Each point is reached from the start by the listed moves, each made 0, 1 or 2 times, or once backwards (-1), plus a little noise. Is the number of moves made odd or even? Then give how often each move was made.

Moves:
(1): -0.002  0.059  -0.062
(2): -0.028  0.026  -0.025
Start: -0.007  0.015  0.005
Points:
-0.007  0.076  -0.055 => odd (1, 0)
-0.062  0.065  -0.044 => even (0, 2)
-0.037  -0.020  0.045 => even (-1, 1)
-0.006  0.015  0.005 => even (0, 0)

Moves:
(1): 0.008  0.011  -0.036  -0.001  -0.004  0.022  -0.011  0.010
(2): 0.045  0.010  0.005  -0.005  0.040  -0.040  -0.003  -0.003
(3): -0.005  -0.011  0.005  -0.039  0.003  -0.012  -0.034  0.023
(4): -0.003  -0.003  0.035  0.016  -0.005  0.014  -0.025  0.028
(5): -0.016  -0.042  0.004  0.006  0.010  0.011  -0.038  -0.012
(6): -0.027  -0.025  0.009  0.014  0.031  -0.008  -0.008  0.014
(7): 0.010  -0.061  -0.017  0.000  -0.002  -0.009  0.017  0.010
(8): -0.009  0.000  0.004  0.009  -0.003  -0.036  -0.011  -0.009
Start: 0.001  -0.017  0.005  -0.019  -0.012  0.001  -0.016  0.002
Points:
0.011  -0.055  0.117  0.064  0.029  -0.045  -0.071  0.002 => odd (-1, 1, -1, 2, 1, 0, 0, 1)
-0.036  0.037  0.104  -0.032  0.014  -0.029  -0.052  0.058 => even (-1, 0, 1, 1, -1, 1, -1, 0)
0.040  -0.100  0.091  0.061  0.109  0.011  -0.110  0.026 => odd (0, 2, -1, 2, 2, 1, 0, -1)
-0.084  -0.106  -0.001  0.019  0.059  -0.087  -0.065  -0.030 => even (0, 0, 0, -1, 1, 2, 0, 2)

Moves:
(1): 0.011  -0.003  0.009  -0.014  0.006  -0.014  0.002  -0.005  -0.011  0.022  -0.020  0.008  0.012  -0.011  0.000  0.020  -0.011  -0.004  0.018
(2): 0.009  0.020  -0.009  -0.001  -0.014  0.011  0.018  -0.020  0.009  -0.001  -0.002  -0.004  0.004  -0.009  0.018  0.014  0.019  0.011  0.021
(3): 0.001  -0.003  -0.002  0.010  0.001  0.000  0.004  -0.015  0.012  -0.022  0.006  0.011  0.006  -0.009  -0.012  -0.026  0.010  -0.002  -0.011
(4): -0.034  0.027  -0.026  0.039  -0.006  0.001  -0.009  -0.025  -0.017  -0.002  0.014  0.000  0.016  0.009  -0.013  0.029  0.008  -0.001  -0.024
(5): 0.021  -0.009  -0.008  -0.003  0.008  0.001  0.015  -0.017  0.010  -0.016  -0.027  -0.016  0.024  -0.006  0.013  -0.020  -0.020  -0.020  -0.004
(6): 0.001  -0.025  -0.043  0.009  -0.054  0.004  -0.018  -0.023  -0.017  0.014  0.023  -0.009  -0.008  -0.001  -0.034  -0.029  -0.024  -0.005  0.013
(7): 0.022  -0.021  0.027  0.022  -0.004  0.011  0.008  -0.005  0.003  0.007  0.012  -0.004  -0.009  0.013  -0.007  0.000  -0.011  0.009  0.005
(8): 0.038  0.025  -0.038  0.020  0.024  -0.002  -0.009  -0.025  0.007  -0.010  -0.028  -0.001  0.009  -0.008  -0.004  -0.017  -0.016  0.007  0.029
(9): 0.034  -0.042  0.000  0.013  -0.005  -0.007  -0.006  -0.020  -0.009  -0.009  -0.014  -0.001  -0.018  0.009  -0.027  -0.015  0.020  0.016  0.006
(10): 0.012  -0.001  0.001  -0.006  -0.013  0.005  0.000  -0.006  -0.004  0.012  0.016  0.003  -0.006  0.010  0.026  0.002  -0.026  -0.010  -0.019
(11): -0.036  0.028  -0.010  0.015  -0.001  0.016  0.017  0.010  -0.001  0.011  0.022  0.020  0.003  0.066  0.011  -0.010  -0.040  0.020  -0.013
(12): -0.014  -0.007  -0.006  -0.029  0.013  -0.009  0.000  -0.001  -0.001  0.018  0.006  -0.005  0.012  0.009  0.021  0.009  0.025  0.032  -0.009
(13): 0.014  -0.017  0.015  0.010  -0.035  0.005  -0.007  -0.003  -0.016  0.002  0.007  0.004  -0.012  -0.012  0.011  0.017  0.005  0.026  0.020
(14): -0.008  -0.003  0.012  -0.016  0.006  0.006  -0.001  -0.020  -0.010  0.009  -0.014  -0.007  -0.006  -0.002  0.000  0.005  -0.005  0.012  -0.011
(15): 0.034  -0.016  0.007  -0.003  0.029  0.013  0.029  -0.018  -0.015  -0.024  0.011  -0.012  0.002  -0.030  -0.007  -0.013  0.009  -0.014  -0.006
(16): -0.002  0.008  -0.010  -0.033  -0.004  0.016  -0.001  0.002  0.026  -0.040  -0.002  -0.007  0.018  -0.011  0.022  0.022  -0.043  -0.025  -0.004
(17): 0.001  -0.030  0.012  -0.014  -0.011  0.028  -0.017  -0.007  0.022  0.005  0.018  0.008  -0.006  0.029  0.021  -0.033  0.026  0.008  0.026
(18): 0.021  0.010  0.028  -0.024  0.030  -0.021  0.015  -0.014  -0.015  -0.007  -0.004  -0.032  0.015  0.017  0.013  0.016  -0.004  -0.009  -0.004
Start: -0.004  -0.017  -0.016  -0.004  0.014  -0.022  0.031  -0.004  0.016  0.009  -0.005  0.018  0.038  0.013  0.003  0.005  -0.003  -0.017  0.002
Points:
-0.010  -0.084  -0.084  0.015  -0.124  0.009  -0.007  -0.110  -0.026  0.083  0.097  0.003  -0.015  0.292  0.005  -0.147  -0.001  0.080  0.048 => even (-1, 1, 0, 0, 0, 2, -1, 0, 2, 1, 2, 0, 0, 0, -1, -1, 2, 2)
0.120  -0.014  -0.090  0.111  0.007  0.056  0.073  -0.015  0.038  0.026  0.027  0.072  0.048  0.086  -0.011  -0.151  -0.272  -0.064  0.066 => odd (1, -1, 0, -1, 1, 1, 2, 2, -1, 1, 2, -1, 0, -1, 1, 0, 0, -1)
0.197  -0.216  0.104  -0.072  0.118  -0.064  -0.008  -0.174  -0.034  0.056  -0.112  -0.075  0.028  0.070  -0.011  -0.087  0.102  0.057  0.069 => even (1, -1, 0, 0, 1, 0, 1, 1, 2, 0, -1, 1, 0, 2, 0, -1, 2, 2)
